Each row is a point. Each copy is the shape, with its points in the same order, turned, moved and blurred by noise. Is it also mirrored, or only turned?

Shape:
[[ 41 -11  18]
 [-23  -7   8]
 [-41  -1   7]
 [ 22 -40 -39]
 [ 33  23 -20]
 [  2  34 -17]
 [-17  34 -64]]
Copy 1:
[[ 22  40 -13]
 [-16 -22  -5]
 [-23 -33  -1]
 [ 60 -23   2]
 [ 16  26  34]
 [-14   4  33]
 [  5 -33  75]]
Copy 1 is: mirrored
Copy 2:
[[-13 -47  -8]
 [-14  16   4]
 [ -9  31   4]
 [ 31 -30  40]
 [ 30 -26 -32]
 [ 23   8 -32]
 [ 70  25 -13]]
Copy 2 is: mirrored

Shape (9 x 4):
[[-34  16  -1 -49]
 [ 24  14  21  34]
 [-30 -36 -40 -25]
 [  5  53 -10  13]
 [-40  10   4  -1]
 [-20  28 -27  23]
 [ 19  40  34  49]
 [-47   7  -2 -42]
 [-32  29   5 -15]]
Copy 1:
[[-54 -38   3  11]
 [ 36   8 -15 -18]
 [-51  25  12  47]
 [-13  -1 -26 -45]
 [-23 -18 -29  18]
 [-28  20 -46 -12]
 [ 49  -5 -33 -33]
 [-55 -38  -6  22]
 [-33 -30 -25  -2]]
Copy 1 is: mirrored
Copy 2:
[[ -6  43  19 -36]
 [ 11  -6  -8  48]
 [-28 -10  57 -36]
 [-25  28 -23  26]
 [ -7  38  34   8]
 [-43  20  14  25]
 [ 12  19 -19  69]
 [ -9  47  34 -35]
 [ -8  47  16  -2]]
Copy 2 is: only turned
Copy 3:
[[ 23  26  40   3]
 [-36  -4 -36   1]
 [ 44 -34  29  21]
 [ -3  34 -30  30]
 [-11   3  28  29]
 [ -6   5 -10  48]
 [-57  20 -41  11]
 [ 18  14  48  11]
 [ -3  28  19  21]]
Copy 3 is: mirrored
Copy 4 (9 x 4):
[[  3 -42  15 -40]
 [-10  12 -51  18]
 [-14 -10  53   2]
 [-39 -25 -41 -16]
 [ -3   5   6 -36]
 [-50   1  -6 -16]
 [-27   9 -77   0]
 [ 12 -24  28 -47]
 [ -4 -14  -5 -43]]
Copy 4 is: only turned

Shape:
[[-63  -8  11  13   6  38]
 [-23  26  55  15 -44   6]
 [ -1 -10  28 -20 -23 -17]
 [ 11 -16  10 -10  14 -35]
 [ 56 -14 -29 -22 -15 -11]
 [  8 -13  15 -30 -49 -52]
 [-53  18 -33 -18  -5  -9]
 [ 19  -6  61 -37  33   2]
 [-26  -8  25 -21 -15  -6]
 [ 10 -14  25 -30  20 -60]]
Copy 1:
[[ 22  54 -24  11   1 -14]
 [ -7  -1 -17   3  56  24]
 [-36   3  23 -16  16   5]
 [-37 -16  21 -18 -19 -23]
 [-30 -23  64  -6 -43  29]
 [-35 -15  58 -38  31   4]
 [ 32  28   9 -50 -15  -3]
 [-83   7 -21  -7 -13   3]
 [-22  23   9 -20  16  -3]
 [-58 -22  19 -42 -12 -29]]
Copy 1 is: only turned
Copy 2, 10 rows:
[[-20  38 -29 -18 -36  35]
 [-52  16 -51  23  33  30]
 [-16  27 -13  -1  49  -5]
 [ 30  12  -5  -6  44  -9]
 [ -7 -32  22 -13  42 -50]
 [-20  32   5  24  70 -29]
 [ -6  34  31  24 -16  18]
 [  2  -1 -17 -53  63  35]
 [-20  38  -8  -4  29  11]
 [ 34  22   1  -3  70  -1]]
Copy 2 is: only turned

Shape:
[[  4   6 -14   5   0  34]
 [ 28 -12  39 -24  -4 -29]
 [ 15 -23   6 -29  41   5]
 [ 47  49 -26  -4 -19 -48]
 [ 21  24 -15 -52 -21   1]
 [-27 -50 -26  30  21  27]
 [-48 -19  26  43  53  53]
 [ -9 -29   2   6  23  37]
 [-17  -7  41  -8 -13 -18]
 [ 20  -3   6 -22  11 -10]
 [ -4  53 -37 -25 -12 -54]]
Copy 1, 11 rows:
[[ 17  -1 -23 -22 -17 -23]
 [-43   8 -10  38 -16  14]
 [-49   1 -17  -5 -34 -32]
 [ -2 -44 -12  43  47 -17]
 [ -9 -55 -20   7 -11  13]
 [ 16  34   7 -17 -59 -63]
 [ -9  71  13 -72 -30 -41]
 [ -7  25 -13 -27 -44 -32]
 [-18  20  22  14 -17  27]
 [-31  -8 -15  12 -13 -10]
 [ -2 -62  37  22  32 -15]]
Copy 1 is: only turned
Copy 2 (11 x 6):
[[  6 -49 -13  25  -2  -4]
 [-13  21  17 -11  25 -18]
 [-37 -19  10  14  14  21]
 [ 24   9 -21 -35 -57 -16]
 [ 16 -23 -12 -39   6  15]
 [ -4 -35 -15  89  12  10]
 [-31 -76  39  98  17 -16]
 [-25 -45   3  52  26   0]
 [ 23  -1  35  19  29 -24]
 [-12  -7   5   0   5   8]
 [ 45   6   8 -25 -47  20]]
Copy 2 is: mirrored
Copy 3:
[[ 15  -7 -15   6   1  23]
 [-21  -2  32  26 -24 -31]
 [ -3 -28  24 -20  13 -13]
 [ 12 -12 -24  80   9 -46]
 [ 42 -25  -9  24 -30 -32]
 [-23  10 -32 -53  26  26]
 [ -5  36  27 -45  44  66]
 [-10  -3   4 -31  12  31]
 [ -8  42  23   2 -22 -18]
 [ -2 -12  18  10  -1 -17]
 [ 41  14 -27  42  22 -65]]
Copy 3 is: only turned

Shape (12 x 8):
[[-14  10 -13   4 -24  -8   9 -31]
 [ 17 -10   3 -44  45  17 -57  -2]
 [ 18  -9 -50   5 -14  -7   3  14]
 [ -3  13  11 -47  81  31 -60  -5]
 [-23   1  14   3 -25 -11  45  42]
 [  0   6 -13   2 -10  21  15  -5]
 [ 37 -17  20 -61  25  30 -47 -17]
 [ 11  52  49  -2 -51  14 -38  53]
 [ -6  -9  -4  34  -3 -20  -1   4]
 [ -1 -34  22 -40  37  15 -67 -11]
 [-36   4 -39 -12 -31 -38  17   8]
 [ 16  21   1   3 -15 -48  27   5]]
Copy 1, 12 rows:
[[  1  15  -3  23   2 -35 -35 -13]
 [ 10 -52 -16  29  -2  43  22 -24]
 [-18  14  14  22  41  12 -26   4]
 [ 43 -75 -20   1 -17  49  20 -40]
 [-26  33  32  -9 -28 -14  -8  29]
 [-16   9  -5  -2   6 -17 -19 -11]
 [-15 -63 -32  34  -4  18  42 -31]
 [-70  10  37  21 -69  22 -16 -53]
 [ 11  43  19  20   3   2  -2  -8]
 [ 22 -38 -38  45 -22  41  31 -19]
 [  0  18  30  28   1 -13 -55  37]
 [ -9  18  61  23   6 -31  -6  -3]]
Copy 1 is: mirrored
Copy 2 (12 x 8):
[[   5   -9   31   21   -7   32   -5   -9]
 [  -5  -19  -17  -26    7  -25   42  -75]
 [ -21    4   10  -14    0    3   15   26]
 [   8   -6   -3  -14   18  -54   39 -104]
 [  48   14  -13    4   24   16  -30   26]
 [  16   -1   14   14   -2    1   18    3]
 [   5  -29  -37  -12   -7   -4   62  -73]
 [  51   15  -46  -14  -69   -4  -40  -23]
 [  -4  -22   10    5   11   -4  -28    8]
 [   8  -52  -14  -32   11  -14   31  -81]
 [   9   20   35  -22   21   44  -19    9]
 [ -12   24  -17   21   11   33  -30    4]]
Copy 2 is: mirrored
Copy 3:
[[ 22   3   6  -4   2 -19  -2  27]
 [-38  21  16  -1  66  27 -73   8]
 [ 34  45  21 -20 -10   4 -35   5]
 [-55  28   4   3  99  38 -51  10]
 [ 27   5 -22  23 -33  37  -1  -8]
 [ 24  15   5  -3  18  -4 -13  -6]
 [-33 -14  14 -15  60  19 -86 -13]
 [-64 -13   1 -19 -29  33   7 -49]
 [  6  25  35  21 -10  10 -12  19]
 [-52  15  17  22  53  13 -84  18]
 [ 26  29 -23  -9 -31   6  -9  45]
 [ 26 -10  23 -17 -19  38  -1  26]]
Copy 3 is: only turned
Copy 4:
[[-43 -40   6  -1   5  -3  -7  17]
 [ 15  51  25  -2 -29 -24  20   4]
 [-21  -9 -18 -21 -16  19 -41   3]
 [ 21  53  34  37 -53 -23  35  -2]
 [-32 -29 -34  38  37  -3 -37 -34]
 [-35 -16   7   8   1  22 -13  -4]
 [  1  61  53 -10  -5 -24  14   0]
 [  2  37 -28  56  74  13  -7  40]
 [  6 -41 -17  -2  11   6  -6  -1]
 [ 11  45  20 -11 -12 -35  44  -5]
 [-55 -37 -42   4  -4 -24 -34  12]
 [ -9 -41  -4  16  18 -16 -57  17]]
Copy 4 is: mirrored

Shape:
[[  21  -16  -54  -11    7    0  -26  -11    9]
 [   3  -21  -24   14  -30   18  -20   31   -9]
 [   6    6  -14    6    8   -4    5  -13   18]
 [   0   44   19  -24    8    4  -16   -8  -20]
 [  60  -10  -29   -1   -6   18    8  -14   -5]
 [ -20   -2  -36    5    6   17  -24   19   73]
 [  38   42  -37   16    8   12  -25  -16   -9]
 [  -9  -20  -30   -1   10   -7   74   42   -3]
 [  46   28  -19   15    5   16  -17  -13   77]
 [  24  -13  -11  -96    4    1  -11   41  -14]
 [  -2  -12  -17    2    4  -37  -12   23   -5]
 [  -5  -16  -26   15   -7   20    4  -28   23]
 [  -2   79  -19   15  -64   17   83    3  -19]
 [  -7  -22  -40    1 -105    9   27  -21  -10]]
Copy 1 (14 x 9):
[[ 12   1 -35  -3  15 -41  11  24 -33]
 [ 13  26 -20  16  -9  10 -18  38 -13]
 [ 17  -5  -8 -25  -4 -23   9 -11 -17]
 [  9  12  25 -21  50  -4  12  -8  15]
 [ 37 -31   3  24  -8 -32  20  28 -13]
 [ 42  35 -35 -46  -6 -44 -35  13 -35]
 [ 55 -13 -27  -8  39 -11  24  17   4]
 [-14  -8 -26  11 -52 -13 -26 -42  24]
 [ 73  -2  -5 -55  -6 -55  -4  30 -12]
 [-45  21  16  29  25 -64 -26  29  30]
 [-26   0 -25 -21   7   4 -12  11 -14]
 [ 38  17 -15 -11 -17 -17   6 -13 -46]
 [ 55  33  -5 -15 -62  16  62 -24  75]
 [ 16  50 -17  25 -72  14  70  20 -32]]
Copy 1 is: mirrored
Copy 2, 14 rows:
[[ 27  47   4 -46   6   1   7  13 -18]
 [ -5  28 -13 -16  41 -13 -14  18 -35]
 [ 23  24  -6 -11  -9   2 -11 -12   5]
 [  5  -9  29  15 -24 -21  22   2 -13]
 [-14  29  11 -41  11  22 -15 -30 -28]
 [ 79  55 -16   4  30  -4 -25  -6 -13]
 [ -1  53  31 -15 -30  -8 -11  -6 -44]
 [-19  44 -65  -6  26 -12   3 -31  40]
 [ 52  39  31   1   8  27 -57 -40 -25]
 [  4   3  30 -14  65  -7  68 -12  14]
 [  2  32   1  -5  10  -1  -4  36  30]
 [ 33  19 -27 -32  -4   9 -17  -5 -19]
 [-51  35 -48  69 -38  27   6 -47 -31]
 [-28   4 -60   6  17  68   7  22 -65]]
Copy 2 is: mirrored
Copy 3, 14 rows:
[[ 23 -36  37  -3 -32  -3   5 -27 -33]
 [  0   3  26  24 -10   4 -29  -3 -51]
 [ 35   0  10 -12 -16  -9   9  -1  -2]
 [-19   2  -8 -25  12  24  26 -12   4]
 [ 10 -42  -8  -6 -14 -38 -12 -20 -34]
 [ 68  11  42 -19 -19  21  14  22 -47]
 [ -6 -23 -19   3 -38  -2  36 -22 -30]
 [ 61 -15 -15   4  -8  29 -74   8   5]
 [ 42 -12   5 -34 -26 -31  47  31 -47]
 [-16 -66  40 -45  29  41 -37  -3 -17]
 [  5  -1  35  -4 -35  15 -30   6   7]
 [ 53  10  21  10  -3 -15   3 -23 -27]
 [ 32 -10 -81  71  35  18   0  28  13]
 [ 30 -21  27  97  40 -20 -16   0 -16]]
Copy 3 is: only turned

Shape:
[[-12  -3 -21  14   3   8  16 -32 -16]
 [-40 -10  21  15   7 -10 -18 -17 -14]
 [ 35  57  -1 -12 -35 -41 -55  47   8]
 [ 17   2  13  -3  17 -42  11 -20 -22]
 [-25 -16 -58   6  45  28 -13  24  17]
 [-27 -29 -40 -34  10  -2   1  34 -11]
 [ -4  24 -26 -33   6  27  -6  26  19]
 [  8  64  -6  -4 -34 -10 -40  45  48]
 [-25  13 -14 -49  23 -10  17  35  13]
 [ 48  20  54   7  -7  -7 -48 -10  15]
 [-14  30 -41 -48 -20 -17 -34  21  25]
 [-16 -20 -12  29 -14  -1  16  18  15]
 [ 51  52  52  10  -7 -71 -55 -19  44]
 [-21  12   3  34  34   6   0  -3 -24]]
Copy 1, 14 rows:
[[ -10   14   -8   14   12   14   26   12   16]
 [   2   10   15  -29  -20    2   17   17    6]
 [  13  -93   -1   11  -41   10  -66   25   33]
 [ -10   16   -9  -21   -7   42  -22    4   30]
 [  22  -26   19   18   28   10   43  -18  -38]
 [  56  -28  -24   -5    9   19   28   -7   -9]
 [  31  -35    9   40   -4  -14    1  -24   19]
 [  17  -89   28   12  -33  -24  -40   -5   40]
 [  53  -20    1    8  -16   12    6  -49   20]
 [  -9  -17   28   -3  -15  -20  -85   27   24]
 [  41  -69   12   16    8   25   -3   -6   47]
 [  -1  -26  -26  -16   -3  -21   18    4   -9]
 [ -46  -40   38  -30  -21   12 -103    9   48]
 [ -12   16    7   13  -27   11   23    4  -25]]
Copy 1 is: mirrored
Copy 2:
[[ 26   2  31 -39 -22  -7 -10 -31  11]
 [-26  -9  30 -25  -2  30   2  -1   1]
 [ 24  -2  35  74   6 -22 -27  73   6]
 [ 12  14  28   8  25  -7 -29 -24  -4]
 [ 49  14  22 -60   0   5  41  40  33]
 [ 31 -29  26 -50  30 -12  14  39   6]
 [ 21  -6  31 -16  -9 -43  29  45  31]
 [ 18  15  29  50 -31 -36   3  81   5]
 [  8  13  35 -29  33 -45  30  33  -9]
 [ -9   4  20  80 -12   7  -5  -1  31]
 [ 36 -26  60  10   2 -32  27  64  -1]
 [ 20  -5 -17 -35 -22  -1  -3  18 -19]
 [  7  39  45 110 -10  11  -3   5 -16]
 [-10  32  21 -32  -9  17  -9   2  26]]
Copy 2 is: mirrored

Shape (16 x 11):
[[  1 -26 -14 -15 -32  31  18  25  54 -66  89]
 [-21 -20  33   2  11  21 -39  -6  -8  19  31]
 [ 23 -24 -14   3  -3  -8 -21 -36 -12 -10 -71]
 [  7 -56   9  17  35  20  -8   8 -55  25 -58]
 [ 37  47  20 -21 -31 -59  18  23  29   4 -28]
 [ 41 -29  -4  11  15  10 -25 -13  30  34 -29]
 [-29 -91  33  38   3  -6 -17   3  -9   2 -23]
 [  9  42 -37   8  -7   4 -24   0   9  24 -28]
 [ 28   3  14  28 -14   4  22  12 -55 -26   6]
 [-40  18  35  -2  31  17 -39  21  45  -9   9]
 [-21  -6  27 -13 -34  34 -15  16  35  13 -15]
 [ 21 -25 -21  45 -13 -27  12  23 -28   3 -15]
 [  1  -5  11  54  -5  25  10  -1 -51 -35 -17]
 [-34 -55 -10   0  21  26 -13 -31 -13  21 -14]
 [ 12 -14  61   7 -23   6  51 -31  35  23  21]
 [  4   1 -29  -9  33  25  35  10  46  42 -17]]
Copy 1 (16 x 11):
[[ 25  26  -9  27  16   6 -69 -17  -5 -87  84]
 [-39 -10  10  28 -20 -47  18 -20 -17 -13  26]
 [ 31  11  25  -4 -62   3  46  39  42  15  10]
 [  1  46  -3  -3 -47 -46  65  39 -14  27 -13]
 [  9   1   2 -23 -14  65 -29 -13  50  17 -39]
 [ 21   3  51  26 -45 -17  13  21 -10  -3 -21]
 [-28  63  18   8 -48 -79  16   8  18   6   8]
 [ 41 -45  18 -36 -18  -3   7  15  11   3  -2]
 [-10  19 -48 -16 -52  19  -6  17 -12  -2  27]
 [-37  -4  63 -25  15 -21   7 -29  -7 -25  34]
 [ 22   5  26   5 -10 -27   6 -59   8 -14   9]
 [ 14  27 -16 -25 -42 -12 -13  47  21  -4 -15]
 [ -7  27 -19 -40 -73 -13   1  22 -24  10  41]
 [  2  14  22  30 -16 -66  40  25  -1  17  39]
 [-13  16  12  55 -34  16 -48 -28 -11  34   9]
 [ 41  10  36  10  30 -12  -9  23 -31  34  -1]]
Copy 1 is: only turned
Copy 2 (16 x 11):
[[  4 -61  31 -12 -18  67   1  51  59 -58 -76]
 [-31  14  19  13  34   4 -37  30  16 -24  -1]
 [  4  27  25 -37 -37  -3   0 -53  11  -7  32]
 [ 23  30  40   9  33 -16 -11 -39  13  21  59]
 [-43 -40 -50 -24 -56  -5  25 -15   7  38 -11]
 [ -3  13  12 -37 -25  10 -34  20  -6  21  38]
 [  9  29  55 -29  64  -8 -10 -16   8  21 -24]
 [-15 -25   4   8 -51  -6 -14  -1 -36 -12  25]
 [ 18 -18  -3   4   4 -48  24  -5  45 -32  -2]
 [-35   3  30  50 -18  19 -39  17   8   0 -43]
 [-35 -28  11  -2  -8   6 -59 -20  11   7 -19]
 [ 19 -20  18 -29  13 -28  33  -4  -1   0  10]
 [ 34   0  28   6  -1 -58   2 -18  32 -35  -5]
 [  9  30  42 -11  32  26 -33 -16 -15 -22   3]
 [ 14  -1 -60 -42  12  12 -47  12  34  -4 -38]
 [ 38 -30 -19  10 -34  49 -34  10 -23  15  20]]
Copy 2 is: only turned
Copy 3 (16 x 11):
[[ 16  27 -47 -22 -71  17  67  75 -35 -37 -19]
 [-35 -39  22 -19 -12  31   2  28  -5 -32   3]
 [ 49  -4  15   7  14   5 -25   0  60   0  33]
 [ -8 -16  54  20 -30  31 -27 -34  43  21  26]
 [ 69  13 -12  21  53  20 -16  14 -30   2 -55]
 [  9   7  -6 -44   5  37 -37  -2  35   5   5]
 [ 17 -32  46 -20 -59  11 -20 -31   7 -42  26]
 [ 15  18  -1  -8  57  27  11  16   1  21  25]
 [ -3  34  27  55 -10  17  25  -1  13 -28 -15]
 [  5 -19  37 -33  -3  35 -16  71 -49  -8  12]
 [ 35 -22  32 -45   1  48  26  34  -6  -4 -12]
 [ 18  34   6  23  -8  10   4 -45  -3 -11  15]
 [ -1  37  61  36 -13   6  24   5  23 -35  19]
 [-15 -39  27 -27 -30  -5   3   3  33   9  32]
 [  8   2  24 -45 -12  -8   6  17   9 -31 -85]
 [  2  21   3 -49  -5  11  -3  16  -2  69 -15]]
Copy 3 is: mirrored
Copy 4:
[[ 51 -20  63   6  14  61  64  13 -32  40 -26]
 [  7  13 -30 -12 -12  -6  27  26 -35 -13  13]
 [-58 -25 -18 -36 -14  17 -37 -47  -8   0  12]
 [-81  19 -21 -66 -16  -5 -19  22  -7  10  41]
 [ 28  10  42   8  -5 -26 -43 -62  39  16  14]
 [-44  18   1 -31  12 -18 -21 -29 -48   1 -14]
 [-48  24   5 -57 -64  22  12  27 -18 -28  -1]
 [-22 -27 -18   1  29 -35 -16 -24  15  21 -21]
 [ -4  16 -18 -30 -25  22  16 -13  23  67  29]
 [  6 -26  18  33 -25 -39  20  28 -33 -10   7]
 [-13  -9  24  -4   6 -22  45 -20  -5 -29   7]
 [-26  19   0 -53 -24   9 -15  -4  33  44 -19]
 [-41  -1 -27 -21 -46  18  27  -5  14  60  17]
 [-53   5 -25 -25   7  27   2  30 -21 -27   2]
 [ -2  76  25  32 -12  26  24 -37 -12  -7  11]
 [-51  26  37  21  52 -15 -14   9  -8  16 -10]]
Copy 4 is: only turned

Shape:
[[-17  10  47  -1 -28 -47  -3  -3  -4 -19 -11  -7]
 [ -1  10  45  29 -58 -16   0   2  29 -25   5 -17]
 [-25  -4 -42  19  14   6  -4 -25  10   6  10  19]
 [-53 -26 -14  23  35  12  52   1   7 -13 -19   5]
 [-13  49  21 -11 -34 -21   9   9 -15 -31 -34  35]
 [-13   7 -27  18  14   2  15 -39   7  -6 -11  -5]
 [-29 -29 -12   6  34  29  28 -23  34 -40  -4  27]
 [  0 -20 -46 -25 -20  11  33   0  19   1  -1  11]
 [-25   9   1   1  13   0  22  12  12  27  31  24]
 [ 21  32  42  21 -36  15  14   7 -31 -14  -8  -8]
 [-22  -6 -16 -16  -9 -12  45 -21  27  40  -9   1]
 [ 21 -19   3   9 -20  20 -12 -47  71 105 -18  49]
 [-13  10 -25  -7  44   0   0  -7  23  -5   2   1]
 [ 30  25  19  35 -40 -35   6  37  27   3 -28  10]
 [-11 -37 -22  12 -50  42 -49 -12  59  95 -11  42]
 [-30  24 -15 -21   1  33  22   0  50  15 -17  -9]
 [-22  -4 -20  64 -57  28 -37 -40  70  96 -16  39]
 [  6   6  49  22 -42 -16 -21  31 -18 -19 -50 -30]]
Copy 1 (18 x 12):
[[  3  10  28  24  -4  43 -34  -1  -6  36 -17  32]
 [-15  -2  17   7  15  30 -32   8  -1   4  -6  78]
 [ 22 -39  18 -18  -8  -8  30  24  -8 -10   0   1]
 [ -4 -46   6  42  22  -3  45  -3  35  -8  -5  -6]
 [-25 -30  29 -16  -2  50 -40 -36   2  30  -4   2]
 [ 18 -36  -6  -1  -5  -1  15  34  28   6   0   8]
 [ 24 -46   6  32  14 -14  14 -13  23 -37  17   3]
 [ 18 -43 -26 -13  -9 -26  19 -19  -1   5 -23  32]
 [ 14  -5  51  -6   6 -21  28  -8  15  -9 -37  16]
 [-52  23   7 -22 -12  13 -35 -11  22   6  -3  34]
 [ 25 -40   2 -11  13 -19  13  10  24  31 -55  21]
 [ 63   1  -8 -70  77 -34 -12  63  -5 -16 -64  21]
 [ 42 -26  21 -14  -1   0  32   2  30   6  19   7]
 [  0  15  -4 -39  22  74  -8 -13   9   8 -32  54]
 [ 29   0  -8 -73  93 -50  21  42 -61  -4 -36  35]
 [ 14 -43  12 -24  44 -26  14 -11  43  33   1  34]
 [  5 -31   5 -71  98 -13   6  84 -42 -16 -41  43]
 [-36  38  -7   2  22  58 -29  -7  -5  46  11  39]]
Copy 1 is: only turned
Copy 2:
[[ 21 -29 -23  34  10  -7   8 -31  -6   2 -27  -3]
 [ 17 -44  37  21  16 -23  12 -29  -2   3 -17 -10]
 [ -4  24  -8   9   8 -34 -33  37  29 -20  18 -19]
 [  4  31 -25  16  30  -8   3  40  33  18  14 -73]
 [-10 -24 -35  25  -6   1  51 -21  19 -25   2   8]
 [  1   3 -25  -1  -4 -30 -23  24  23   8  26 -23]
 [ -3  16  -4   5  16   2  -4  64  54  22  -7 -34]
 [-11  42  14  27 -16 -23  14  37   5  25  31  -5]
 [ 17  27  -4  16  27 -25  15  42 -19 -25   3 -20]
 [-12 -15   0 -33  10 -13  33 -40 -12  -3  -1 -10]
 [ 40  23  -9  32   9 -19  -1  31  -9  19  46 -15]
 [ 29  -4  41   8  58  10 -44  58 -28 -15  90  47]
 [ -6  10 -26   9 -12 -11 -22  59  -3  -8   2 -32]
 [-34 -51   9  35  22 -21  24 -13 -33  -6  22 -10]
 [ 16  23  77  28  39  13 -55  32  -9 -48  86  25]
 [ 29   1  10   9 -24   8  14  54  -1  -8  37 -35]
 [ 34 -20  70  18  53 -22 -53  25  10 -60 101  16]
 [-24 -42   4  14   8  19   6 -63 -20   1  -8 -26]]
Copy 2 is: only turned
Copy 3:
[[ 43   3  27   7   9  27 -16   6 -16 -17  43  54]
 [ 36   7  70 -19  -9   5 -23   7  -5  12  28  46]
 [ 11  20   7  19  -5 -19  36 -32  -6  -5 -14  -9]
 [ -2   1   5  45  40 -16  21 -13  35  25 -31  30]
 [  7   3  -9  -1  -9  40 -27  27 -35  20  15  36]
 [ 23  11  -9  18  -2 -35   9 -15  -1  10  -5  13]
 [-12  -6   1  20 -15  -7  33 -36  55  15 -20  28]
 [  9 -13  13   1  18  -9  33 -17  11  46  19 -13]
 [ 37  21  26  43   4  18  34  15   9  17  -9 -11]
 [ 40 -26  21 -12 -12  -9 -23  53 -25  -6   4  30]
 [ 49  16   1  16  36   0  33 -25   8  48  12  10]
 [ 99  49   1 -69   8  28  61 -51  15  28 -24 -18]
 [  7  26  -3  21  -4 -13  19 -12  37  -8  16 -18]
 [ 42  -1  43 -24  22  36 -55   3 -15   4  12 -11]
 [ 47  42  27 -88  34  18  92 -40 -19  21 -17 -18]
 [  6  46   5   1  17 -15  24  10  35  48  10   1]
 [ 62  77  37 -79  25   3  57 -61 -36  25 -54  -5]
 [ 23  -8  34 -45  38   8 -34  44 -19 -41  30  48]]
Copy 3 is: only turned
Copy 4:
[[ -4 -23   0  -7 -20  23 -21 -54  23  20 -16   0]
 [-36   2   2 -28  21  25 -49 -33  16  37 -11   0]
 [-15 -19  29  34  23  11  33  18 -18  -9  -8   7]
 [-40  -7  52  18 -33  44  40  28  21  -2 -13  -4]
 [ 39  -7  25 -10  -2  31 -13 -42   9  29  11 -38]
 [-12  -4  15  38  18  31  18   9   3 -15 -30  -5]
 [-36  29  43  18   1  36  70   9   6  10 -14  18]
 [ -6 -18  48  -9  32  -3  35  27  13  17 -41 -13]
 [  8 -20  42  -6  -9  13   3  26  -5   2   1  38]
 [ 13   9 -18 -42  11  47 -34  -3  16  -2  -4 -21]
 [  2 -28  40  27   4   8   5  35  31  30 -40  14]
 [  7  -6 -27  52  33 -36   0  79  -3  82  -9  37]
 [ -1  10  34  27   3  -4  27   2   4 -25 -17  20]
 [ -6  14  17 -15  -6  -9 -60  -5 -13  37 -13 -33]
 [-27 -39 -17  30  55 -54  10  79   0  69  34  20]
 [  0  11  54  20  29   0   5  28  55   9   2  11]
 [-40 -30 -17  66  62 -17 -33  72 -21  74  35  22]
 [-19  -1 -25 -28 -14   2 -46 -30  37   4   7 -50]]
Copy 4 is: mirrored
